Rows are points. The points of each table are mixes of a few directions, plus a little noise. How many directions does each table use, and how many do they share? Where both have some left over, give the other angles between the two spaces (their principal angles), to ten degrees, smallest first.

First:
[[ 5.6 -3.8  5.7]
 [ 6.1 -4.1  6.2]
 [-4.1  2.7 -4.1]
 [-0.2  0.1 -0.2]
 [-0.5  0.4 -0.6]
 [-6.9  4.7 -7.1]]
Second (5 x 3):
[[-7.5  3.4  2.9]
 [10.1 -4.6 -3.8]
 [ 0.8 -0.4 -0.3]
 [-6.1  2.7  2.3]
 [ 2.7 -1.2 -1.0]]
Directions: first 1, second 1, shared 0; angles 60

First:
[[  8.3  -1.9   0.6   2.9  -2.6  -1.2  -0.2   3.9]
 [  2.1  -1.8  -5.7   1.1  -1.6  -0.1   1.1  -0.9]
 [  0.3  -0.4   1.6   1.4   0.5  -1.7  -1.4   0.4]
 [  6.2  -4.0  -3.7   6.1  -1.6  -5.1  -2.2   1.0]
 [ -9.1   5.3  -1.2 -10.5   0.7   9.9   5.9  -3.2]
 [  3.4  -3.2  -1.5   5.9  -0.1  -5.7  -3.2   0.3]
 [ -1.5  -0.7   2.1   2.7   1.8  -3.7  -3.0  -0.5]
 [ -9.8   6.6   7.7  -9.5   2.9   7.7   2.8  -1.0]]
Second (9 x 8):
[[-7.3  0.8 -3.1 -6.1  4.6  1.3  3.2 -6.2]
 [ 7.5 -5.0  3.3  3.8  4.6 -9.5 -2.3 -0.1]
 [ 1.0 -0.2  0.7 -4.0  2.5  0.5  2.8 -1.3]
 [ 6.5 -3.1 -0.4  3.9 -0.5 -4.2 -1.3  1.6]
 [ 0.5 -0.1 -3.5 -5.3  1.2  2.9  4.7 -2.3]
 [-4.3  6.4  5.5  0.2 -6.5  8.3 -1.8  6.0]
 [-2.8  1.3  1.1 -3.3  1.8  1.5  1.4 -1.4]
 [-2.6  3.4  2.4 -3.2 -1.7  5.4  1.4  1.6]
 [ 1.5 -3.4 -6.1 14.0 -6.0 -6.3 -8.0  2.2]]
Directions: first 3, second 4, shared 3
